Every row gives one point. Any point is a mix of the corners, with weights that add up to 1. It lies inside the corners' shape when no weight is negative. Say inside or outside, and name the corners with a negative weight.

Corners:
(1): [ 0.28 -0.29]
(2): [-0.02  0.92]
(3): [-0.20 -0.28]
Points:
[ 0.17 -0.22] => inside
[0.00 0.68] => inside
[ 0.07 -0.45] => outside (2)
[0.05 0.87] => outside (3)

Corners:
(1): [ 0.26 -0.21 -1.26 -0.41  0.38  0.39]
(2): [ 0.66 -0.32  0.59 -0.42 -0.68  0.62]
(3): [ 0.30 -0.44 -0.12  0.80 -0.68  0.06]
(4): [ 0.32  0.66 -0.43  0.13  0.76 -0.61]
(5): [-0.76 -1.24  0.17 -0.09  0.24  0.36]
(6): [-0.25  0.21 -0.63 -0.44 -0.29 -0.06]
(7): [-0.55  0.53 -0.21 -0.13  0.24  0.36]
Points:
[-0.08 -0.63  0.17 -0.21 -0.13  0.40] => inside
[ 0.34 -0.11 -0.23  0.14 -0.64  0.35] => outside (4, 5)
[-0.16  0.00 -0.23  0.07 -0.04  0.26] => inside
[-0.35 -0.11  0.09 -0.16  0.20 -0.01] => outside (1, 3)
[-0.36 -0.79 -0.02  0.08  0.01  0.25] => inside
[-0.42 -0.04 -1.17 -0.64  0.79  0.22] => outside (2, 3)
[ 0.34  0.23 -0.26 -0.03 -0.34  0.18] => outside (5)
[ 0.27 -0.05 -0.01  0.09 -0.08  0.18] => outside (6)

Corners:
(1): [ 0.08 -0.79  0.55  0.16 -0.34  0.23  0.02  0.49  0.39  0.10  0.35]
(2): [-0.54 -0.02  0.20 -0.15 -0.20  0.15 -0.25  0.08  0.17  0.37 -1.17]
(3): [-0.37 -0.31  0.02  0.10  0.05  0.77  0.52  0.05  0.66  0.96  0.46]
(4): [ 0.50 -0.07 -0.09 -0.09  0.35  0.23  0.32  0.79  0.56 -0.06  0.63]
(5): [ 0.68  0.56  0.07 -0.01  0.06 -0.64  0.24 -0.24  0.04  0.89  0.35]
(6): [ 0.06 -0.58 -0.65  0.29 -0.71  0.00  0.09 -0.34  0.16 -0.15  0.10]
(7): [ 0.00 -0.29  0.13  1.05  0.03 -0.69  0.66  0.68  1.05  0.45  0.10]
(8): [ 0.51 -0.36  0.20  0.39 -0.41 -0.46  1.68 -0.49  0.04 -0.02  0.21]
(9): [ 1.28 -0.61  0.18  0.21  0.21  0.39 -0.12 -0.14  0.02  0.74 -1.00]
(10): [-0.03  0.82  0.17  0.44  0.21  0.10 -1.16 -0.17  0.23 -0.27 -0.39]
(11): [ 0.18  0.36 -0.01  0.56 -0.03  0.58 -0.54  0.31 -0.89 -0.19 -1.23]
(12): [-0.17 -0.40  0.06  0.40  0.49 -0.47 -1.00 -0.16  0.11 -0.17  0.52]
Points:
[-0.02 -0.21 -0.11  0.17 -0.20  0.13  0.01  0.02  0.24  0.17 -0.17] => inside
[ 0.18 -0.23 -0.01  0.31 -0.28  0.06  0.28  0.23  0.34  0.07  0.39] => outside (2, 9, 12)
[ 0.31  0.01 -0.02  0.30  0.14  0.12 -0.52  0.06  0.20  0.40 -0.56] => outside (1, 8)
[-0.21 -0.04  0.04  0.27 -0.01 -0.09 -0.12  0.10  0.33  0.10  0.31] => outside (9)
[ 0.19  0.12  0.30  0.27  0.27  0.01 -0.18  0.26  0.23  0.26 -0.22] => outside (6)

Corners:
(1): [-0.81  0.21  0.49 -0.22 -0.31  0.58  0.37 -0.37 -0.82  0.16  0.23  0.18
 -0.39 -0.11]
(2): [ 0.39 -0.83  0.19  1.02  0.54 -1.10 -0.58 -0.14  0.74 -0.47 -0.45 -0.28
 -0.30  0.34]
(3): [ 0.92 -0.13  0.71  0.94 -0.27 -0.20 -0.88 -0.33  0.51 -0.02  0.26 -0.12
 -0.14 -0.80]
(4): [-0.62  0.11 -0.08  0.05 -0.23  0.19  0.37  0.10 -0.15  1.08  0.52  0.11
 -0.05 -0.35]
(5): [ 0.36 -0.67  0.78  0.72 -0.60 -0.80 -0.16  0.08  0.37 -0.67  0.57 -0.69
  0.69 -0.17]
(6): [ 0.08  0.83  0.25  0.05 -0.13 -0.56 -0.14  0.00 -0.45  0.38 -0.64 -0.27
  0.27  0.52]
(7): [ 0.20 -0.30 -0.03 -0.19 -0.31  0.35  0.99  0.28 -0.51  0.39 -0.43  0.40
  0.01 -0.35]
(8): [-0.72  0.25 -0.53 -0.65 -0.04 -0.31  0.58 -0.18 -0.62  0.03 -0.25  0.30
 -0.15 -0.84]
(9): [-0.60 -0.01  0.50 -0.82  0.31  0.75 -0.19  0.20  0.67  0.79 -0.04  0.38
  0.41 -0.89]
(10): [ 0.28  0.03  0.12  0.27  0.32 -0.28 -0.43  0.75  0.10 -0.24 -0.47 -0.97
 -0.57 -0.08]
(11): [-0.30  0.45  0.25 -0.76 -0.49  0.16  0.49  0.44  0.16  0.08  0.64  0.99
 -0.27 -0.62]
(12): [-0.16 -0.05  0.54 -0.19  0.25  0.23 -0.74  0.60 -0.15  0.55  0.45  0.88
  0.49 -1.05]
(13): [ 1.34 -0.45  0.09  0.56 -0.21 -0.21 -0.42 -0.47  0.69 -0.87  1.28 -0.41
  0.52  0.16]
(14): [-0.69  0.48 -0.17  0.54 -0.30  0.52  0.26  0.46  0.16 -0.10 -0.32  0.41
  0.11 -0.34]
(15): [-0.26 -0.36 -0.12 -0.26 -0.98  0.24 -0.41  0.17 -0.17  0.11  0.10  0.43
 -0.04 -0.29]
Points:
[ 0.29 -0.15  0.21  0.50  0.06 -0.20 -0.15 -0.14  0.25 -0.14 -0.05 -0.52
  0.05 -0.11] => outside (11, 12, 15)
[-0.35  0.24  0.23  0.03 -0.15  0.00  0.02  0.25 -0.14  0.28 -0.30  0.18
 -0.07 -0.37] => outside (13)
[ 0.34  0.04  0.13  0.12 -0.64 -0.20  0.19 -0.09  0.31 -0.16  0.32 -0.12
  0.35 -0.19] => outside (1, 2, 10, 12)
[-0.37  0.58 -0.02 -0.68 -0.36  0.84  0.15  0.26 -0.31  0.14 -0.03  0.79
 -0.08 -0.70] => outside (2, 4, 5)
[-0.11  0.01  0.23 -0.03 -0.06  0.24 -0.02  0.17 -0.01  0.34  0.10  0.23
 -0.02 -0.33] => outside (5, 8)
[-0.03 -0.18  0.13  0.27 -0.13 -0.13 -0.14  0.08  0.04  0.01  0.01 -0.06
  0.08 -0.25] => outside (11)
[-0.20  0.20  0.12  0.30 -0.23  0.07  0.01  0.20  0.10  0.01 -0.08  0.17
  0.07 -0.28] => inside

Corners:
(1): [-0.53  0.90  0.42  0.43  0.11 -0.49  0.14  0.13  0.69  0.74  0.76  0.26
 -0.34  0.85  0.04  0.83  0.56 -0.41 -0.52 -0.25]
(2): [ 0.02 -0.61  0.55 -0.51  0.29  0.00 -0.53  0.13 -0.15 -0.52  0.45 -0.51
  0.57 -0.30 -0.48 -0.51 -0.16  0.62 -0.30 -0.39]
(3): [ 0.41 -0.31 -0.38 -0.29  0.82 -0.22 -0.10 -0.56  0.36 -0.51  0.32 -0.88
 -0.41  0.17  0.50  0.60 -0.74 -0.65 -0.20  0.36]
(4): [-0.35  0.56  0.64 -0.42  0.32 -0.31 -0.66 -0.59 -0.53 -0.10  0.16  0.25
  0.37  0.38  0.02 -0.31 -0.05 -0.07  0.70  0.42]
(5): [ 0.00  0.42 -0.36  0.20  0.48 -0.77 -0.22 -0.61 -0.18 -0.19 -0.18  0.40
  0.40  0.04  0.80 -0.14 -0.23  0.48 -0.19 -0.26]
(6): [-0.12 -0.46  0.38  0.18 -0.62 -0.32  0.64 -0.34 -0.15  0.40  0.52  0.52
 -0.65 -0.03 -0.03  0.09 -0.53 -0.67  0.20 -0.27]
(7): [-0.36 -0.31  0.87 -0.07 -0.30 -0.27  0.38 -0.13  0.46 -0.22 -0.69  0.34
  0.29 -0.44 -0.33 -0.55  0.21  0.23  0.41 -0.79]
(8): [ 0.54 -0.28  0.24 -0.15 -0.14 -0.32  0.09  0.90  0.41 -0.13 -0.31 -0.66
 -0.09  0.39 -0.18  0.67  0.08 -0.11  0.32 -0.76]
(9): [-0.25  0.06  0.68 -0.21  0.72 -1.01  0.46  0.75 -0.32 -0.25  0.30  0.16
 -0.43  0.69  0.76  0.34  0.36 -0.49  0.57  0.51]
(10): [-0.92 -0.31  0.43  0.52 -0.07  0.54  0.31  0.19 -0.72  0.52 -0.38 -0.89
  0.75 -0.46 -0.53 -0.56  0.60 -0.56  0.47  0.43]
(11): [-0.35  0.76 -0.52 -0.20 -0.22 -0.16  0.38  0.12 -0.39  0.64 -0.78  0.24
 -0.12 -0.61  0.35  0.02 -0.55 -0.10 -0.52 -0.56]
(12): [-0.20  0.05 -0.52  0.16  0.31  0.35 -0.57  0.43 -0.88  0.01 -0.65 -0.13
 -0.46  0.08 -0.14  0.73 -0.16 -0.35 -0.60  0.31]
(13): [-0.14 -0.04  0.12  0.26  0.15  0.14  0.37  0.42  0.46 -0.61  0.04 -0.78
 -0.27 -0.39  0.71  0.52 -0.90  0.23  0.36 -0.10]
(14): [-0.70 -0.30 -0.52 -0.41  0.75  0.49  0.19  0.09 -0.35  0.39 -0.49 -0.57
 -0.28  0.62  0.83 -0.58  0.19 -0.22  0.22 -0.25]
(15): [-0.50 -0.04 -0.59 -0.29 -0.08  0.14 -0.62  0.07  0.37  0.86  0.34  0.46
 -0.72 -0.36  0.53  0.45 -0.59 -0.35 -0.23  0.61]
(16): [-0.43  0.69 -0.05 -0.25 -0.19  0.12 -0.62 -0.74  0.02  1.08  0.08 -1.08
 -0.48 -0.76  0.35  0.49  0.58  0.38 -0.41 -0.60]
(17): [-0.23  0.50 -0.31 -0.47  0.10  0.21  0.00 -0.26  0.07  0.00  0.13  0.26
 -0.13 -0.48  1.01  0.65  0.20 -0.26  0.37 -0.34]
(18): [-0.72 -0.25  0.58 -0.29  0.16 -0.31 -0.06 -0.64  0.19  0.23  0.11  0.11
  0.80  0.68  0.75  0.25 -0.70  0.15  0.19  0.27]
(19): [ 0.41  0.19 -0.02  0.06  0.67  0.42 -0.20 -0.08 -0.54  0.35 -0.61  0.42
 -0.08 -0.05  0.05  0.73 -0.73  0.47 -0.44 -0.04]
(20): [-0.41  0.61 -0.15 -0.60  0.74 -0.26 -0.20 -0.23 -0.19 -0.28 -0.68  0.05
  0.53  0.25 -0.35  0.79  0.05  0.75  0.41 -0.48]
(21): [-0.60  0.05  0.04  0.17  0.68 -0.44 -0.74 -0.30 -0.48  0.86 -0.10 -0.03
 -0.23  0.23 -0.13  0.53  0.54 -0.64 -0.49 -0.85]
Points:
[-0.18  0.12  0.06 -0.23  0.28 -0.07 -0.08 -0.05  0.03  0.17 -0.02 -0.04
 -0.29  0.13  0.33  0.45 -0.25 -0.04 -0.03 -0.24] => outside (5, 10)
[-0.19 -0.29 -0.42 -0.25  0.09  0.10  0.01 -0.36  0.06  0.48 -0.09 -0.36
 -0.06 -0.47  0.59  0.21 -0.57  0.03 -0.05 -0.45] => outside (1, 4, 7, 9, 12)
[-0.26 -0.06  0.24 -0.02  0.02 -0.15  0.15 -0.06 -0.12  0.18 -0.09  0.04
 -0.07 -0.07  0.07  0.08 -0.11 -0.16  0.10 -0.19] => inside
[-0.35 -0.01  0.50 -0.04  0.52 -0.11 -0.39 -0.42 -0.07 -0.10 -0.17 -0.62
  0.63  0.51 -0.07  0.12  0.03  0.42  0.08 -0.24] => outside (6, 9, 11, 15, 17)

Corners:
(1): [ 0.20  0.37 -0.24 -0.41 -0.31  0.36  0.51 -0.21  0.01 -0.05 -0.20 -0.13
  0.00  0.61  0.63 -0.56  0.07 -0.19 -0.21  0.06]
(2): [ 1.03 -1.28  0.23  1.39  0.03  0.44  0.02  0.40  0.27 -0.74  0.25 -0.56
  0.49  0.08 -0.26  0.15  0.35  0.40 -0.40  0.44]
(3): [ 0.53  0.40  0.28  0.10  0.22 -0.07 -0.05  0.05 -0.45  0.38  0.29  0.33
  0.53 -0.06 -0.65  0.70  0.25 -0.17 -0.37  0.21]
(4): [ 0.05 -0.26  0.13 -0.15  0.54  0.19  0.39 -0.39  1.15  0.19  0.01  0.09
  0.34 -0.01  0.21  0.32 -0.25 -1.12  0.06 -0.55]
(5): [ 0.47  0.09  0.08 -0.27 -0.23 -2.84  0.16 -0.34 -0.55  0.10 -0.34  0.24
  0.52  0.27 -0.65  0.63  0.30  0.20 -0.49  0.02]
(6): [-0.52  0.05  0.36 -0.45 -0.33  0.40 -0.60  0.97  0.49 -0.17 -0.11 -0.28
  0.08 -0.18  0.50  0.53 -0.84  0.59  0.11 -0.40]
(7): [-0.24 -0.39  0.19 -0.45 -0.31  0.32  0.19  0.60 -0.21  0.43  0.18  0.16
  0.32  0.25 -0.04 -0.43  0.23  0.33  0.20  0.13]
(8): [ 0.30 -0.60  0.30  0.47 -0.53  0.44 -0.13 -0.09  0.32  0.34  0.22 -0.12
  0.05  0.22  0.07  0.14 -0.99  0.56  0.30  0.03]
(9): [ 0.29  0.02  0.12  0.87 -0.27  0.35 -0.87 -0.47  0.59  0.42  0.34 -0.48
  0.11  0.43 -0.19  0.39  0.50  0.63  0.05  0.23]
(10): [-0.26 -0.76 -0.32  0.03 -0.35  0.28  0.29 -0.26 -0.52 -0.45  0.10 -0.62
  0.68  0.40  0.16  0.26  0.14  0.09  0.05 -0.02]
(11): [ 0.45 -0.35  0.25 -0.53  0.10 -0.27 -0.06 -0.25  0.08  0.32  0.35  0.34
  0.11  0.52  0.31  0.24  0.42  0.62  0.59 -0.50]
(12): [ 0.42 -0.12 -1.50  0.64  1.16  0.04 -1.35 -0.30 -0.32 -0.80  0.20  0.39
  0.51 -0.02 -1.60  0.58 -0.17 -0.23 -0.82 -0.26]
(13): [ 0.36 -0.45  0.56 -0.58  0.04  0.48 -0.19  0.15  0.03  0.08 -0.16  0.57
 -0.20  0.46  0.18  0.17  0.31 -0.52 -0.25 -0.13]
(14): [-1.51  0.62  0.56 -0.18 -0.01 -0.29 -0.53 -0.46  0.50 -0.25 -0.06  0.24
  0.33 -0.25  0.64  0.69 -0.85  0.35 -0.29  0.13]
(15): [ 0.03 -0.58 -0.23 -0.21 -0.48  0.60  0.21  0.25  0.52  0.47 -0.17 -0.02
 -0.55 -0.10  0.29  0.65  0.23  0.71  0.55  0.00]
(16): [-0.03 -0.50  0.27  0.00  0.21  0.03  0.08 -0.46 -0.24  0.49 -0.40 -0.20
  0.36  0.25  0.10  0.16 -0.02  0.29 -0.20 -0.14]
(17): [ 0.58 -0.70  0.39 -0.15 -0.09 -0.62  0.14  0.04  0.04  0.24 -0.05 -0.48
 -0.07  0.07  0.71  0.00  0.33 -0.17  0.27  0.50]
(18): [-0.96  0.08 -0.17 -0.20 -0.44 -0.55 -0.02 -0.61 -0.46 -0.21  0.58 -0.14
  0.41 -0.27  0.61  0.25 -0.08  0.44 -0.60 -0.43]
(19): [ 0.29 -0.47  0.27 -0.15 -0.37  0.70 -0.12 -0.14  0.13  0.16 -0.44 -0.32
  0.04  0.04  0.35 -0.66 -0.32 -0.20  0.76 -0.18]
(20): [ 0.77  0.19  0.47 -0.27  1.47 -0.03 -0.28  0.10 -0.61  0.36 -0.02  0.02
 -0.59  0.11 -2.40 -0.17 -0.33 -0.97 -0.34 -0.18]
(21): [-0.40  0.01  0.05  1.14  0.46  0.55 -0.39 -0.28  0.76  0.33 -0.08 -0.39
  0.00  0.31  0.51 -0.55 -0.15 -0.59  0.84 -0.36]
Points:
[-0.11 -0.11  0.03 -0.28  0.07 -0.09 -0.01 -0.16 -0.05  0.12 -0.06  0.03
  0.17  0.16  0.02  0.17 -0.12 -0.13  0.04 -0.18] => outside (2, 9)
[ 0.19 -0.05  0.16 -0.32  0.17 -0.09 -0.12 -0.02 -0.05  0.30 -0.06  0.13
  0.08  0.26 -0.39  0.34 -0.03  0.03 -0.11 -0.02] => outside (2, 18, 19, 21)
[ 0.25 -0.35  0.12  0.07 -0.01  0.05 -0.16 -0.03  0.01  0.18  0.06 -0.07
  0.20  0.18 -0.16  0.16  0.10  0.10  0.08 -0.06] => outside (1, 14)
[ 0.17 -0.15  0.11 -0.01  0.01 -0.61 -0.08 -0.19 -0.13  0.11 -0.08  0.00
  0.29  0.18 -0.21  0.31  0.05  0.10 -0.17 -0.03] => inside
[ 0.19 -0.24 -0.14  0.15  0.18  0.11 -0.39  0.03  0.02 -0.15  0.04 -0.01
  0.25  0.07 -0.29  0.26 -0.10  0.05 -0.16 -0.09] => inside

Corners:
(1): [-0.06 -1.18  0.11 -0.82 -0.27 -0.31 -0.68  0.38 -0.72 -0.57  0.55 -0.06
  0.44  0.70  0.17  0.11 -0.20 -0.93 -0.19  0.79]
(2): [-0.23  0.74  0.29  0.54 -0.32  0.12  0.11  0.08  0.46 -0.12 -0.86 -0.64
 -0.41  0.72  0.09  0.06 -0.67  0.22 -0.61  0.03]
(3): [-0.48 -0.19 -0.56 -0.15 -0.60 -0.45  0.06  0.44 -0.41  0.43 -0.33  0.91
  0.30  0.13  0.11  1.59 -0.07  0.22  0.08 -0.16]
(4): [ 0.40 -0.54  1.08 -0.94 -0.37  0.77  0.41  0.07 -0.39  0.66  0.16 -0.11
  0.13 -1.43  1.06 -0.29  0.43  1.23  0.88  0.84]
(5): [-0.18 -0.32 -0.30  0.08 -0.35 -0.72 -0.31  0.20 -0.17  0.80  0.24 -1.48
 -0.82  0.59 -0.02  0.69  0.92 -0.50  0.10  0.73]
(6): [ 0.89 -0.38  0.49 -0.24 -0.46 -0.73  0.43  0.33  0.27  0.02  0.54 -0.01
 -0.41 -0.20  0.28  1.32  0.03 -0.37  0.55 -0.28]
(7): [ 0.34  0.10 -0.83 -0.09  0.29 -0.07  1.01 -0.61  0.41 -0.49 -0.38 -0.07
  0.25 -0.56  0.42  0.17 -0.61 -1.05 -0.12  0.18]
(8): [ 0.72 -0.39 -0.38  0.17 -0.40 -0.29 -0.33 -0.15 -0.50 -0.04  0.81  0.03
  0.32 -0.85  0.51  0.17  0.08 -0.56  0.25 -0.49]
(9): [-0.60  0.34  0.48  0.22 -0.05 -0.25 -0.48  0.17  0.15  0.48 -0.47  0.31
 -0.34  1.08  0.31 -0.27  0.01 -0.16  0.28 -0.15]
(10): [-0.01 -0.22 -0.23 -0.24  0.14 -0.81 -0.38 -0.80 -0.18  0.19  0.32  0.12
  0.12 -0.16 -0.74  0.35  0.23  0.28 -0.54  0.24]
(11): [ 0.33  0.32  0.49 -0.53  0.08  0.06 -0.89  0.15 -0.26 -1.08 -0.61  0.39
 -1.33  0.14 -0.25  0.67 -0.15 -0.01 -0.56 -0.89]
(12): [ 0.02 -1.19  0.02 -0.30  0.19  0.27  0.14  0.77  0.20 -0.07  0.61  0.22
 -0.06 -0.25  0.39  0.01 -0.12  0.20  0.11  0.30]
(13): [ 0.02 -0.44  0.11  0.21 -0.72 -0.79 -0.34  0.49  0.02  0.13  0.03  0.32
  0.77 -0.03 -0.33  0.27  0.40 -0.74 -0.65 -0.24]
(14): [ 0.07  0.30  0.74  0.37  0.51  0.90 -0.37 -0.31 -0.28  0.13  0.21 -0.09
 -0.03 -0.01 -0.11  0.15 -0.27 -0.09 -0.54 -0.51]
(15): [ 1.06 -0.03 -0.22  0.04  0.34  0.06 -0.09  0.14 -0.45 -0.38 -0.28  0.20
  0.48 -0.23 -0.25 -0.11 -0.27 -0.38 -0.66  0.47]
(16): [ 0.57  0.75 -0.36 -0.56 -0.42  0.20 -0.33  0.14  1.25 -0.77  0.05  0.55
  0.49  0.80 -0.42 -0.20 -0.09 -0.13 -0.42 -0.33]
(17): [ 0.27 -0.23  0.04 -0.07  0.21 -0.31 -0.25  0.05 -0.33 -0.21  0.23  0.07
  0.69 -1.65 -0.18  0.34  0.13  0.17  0.58  0.63]
(18): [ 0.48 -0.98 -0.08 -0.16  0.14 -0.05 -0.03 -0.06  0.44  0.03 -0.07 -0.84
 -0.01  0.41 -0.72  0.68 -0.01  0.03 -0.03 -0.88]
(19): [-0.20 -0.66 -0.12 -0.84  0.07 -0.45 -0.04  0.28 -0.47  0.57  0.63 -0.29
 -1.18 -0.18 -0.09 -0.18 -0.33 -0.34  0.68  0.02]
(20): [ 0.07  0.82  0.22 -0.39  0.38 -0.24 -0.17 -0.02 -0.74 -0.33  0.41 -0.67
  0.64  0.63  0.42  0.00  0.51  0.19 -0.43 -0.40]
(21): [-0.21  0.09 -0.19  0.36 -0.55  0.44  0.91  0.07 -0.16 -0.17  0.05  0.21
 -0.15  0.13  0.29 -0.60 -0.09 -0.08  0.50  0.28]
Points:
[ 0.12  0.08  0.13 -0.08  0.02  0.03 -0.17  0.02 -0.19 -0.07  0.07 -0.01
  0.05  0.05  0.03  0.29 -0.03 -0.06 -0.19 -0.17] => inside
[ 0.11 -0.09 -0.09 -0.09 -0.06 -0.23 -0.06  0.05  0.01 -0.10  0.02 -0.11
 -0.07  0.17 -0.04  0.27 -0.07 -0.29 -0.12 -0.07] => outside (4)
[ 0.19 -0.36 -0.15 -0.09 -0.06 -0.29  0.05  0.11 -0.10  0.06  0.35  0.01
  0.19 -0.09  0.00  0.36  0.02 -0.32  0.07  0.00] => outside (2, 4, 11)
[-0.14 -0.01 -0.26 -0.15  0.07 -0.03  0.14 -0.09  0.12  0.06 -0.04 -0.12
 -0.22 -0.16  0.23  0.08 -0.01  0.16  0.25  0.02] => outside (1, 6, 13, 14, 15)
[ 0.12 -0.17  0.15 -0.25 -0.09 -0.20 -0.11  0.15 -0.06  0.05  0.11 -0.03
 -0.23  0.10  0.08  0.22 -0.02 -0.14  0.13 -0.09] => inside
[ 0.13 -0.18 -0.04 -0.06 -0.10 -0.24 -0.19  0.13 -0.06 -0.08  0.04 -0.03
  0.05  0.10 -0.12  0.31 -0.01 -0.26 -0.18 -0.09] => outside (4)
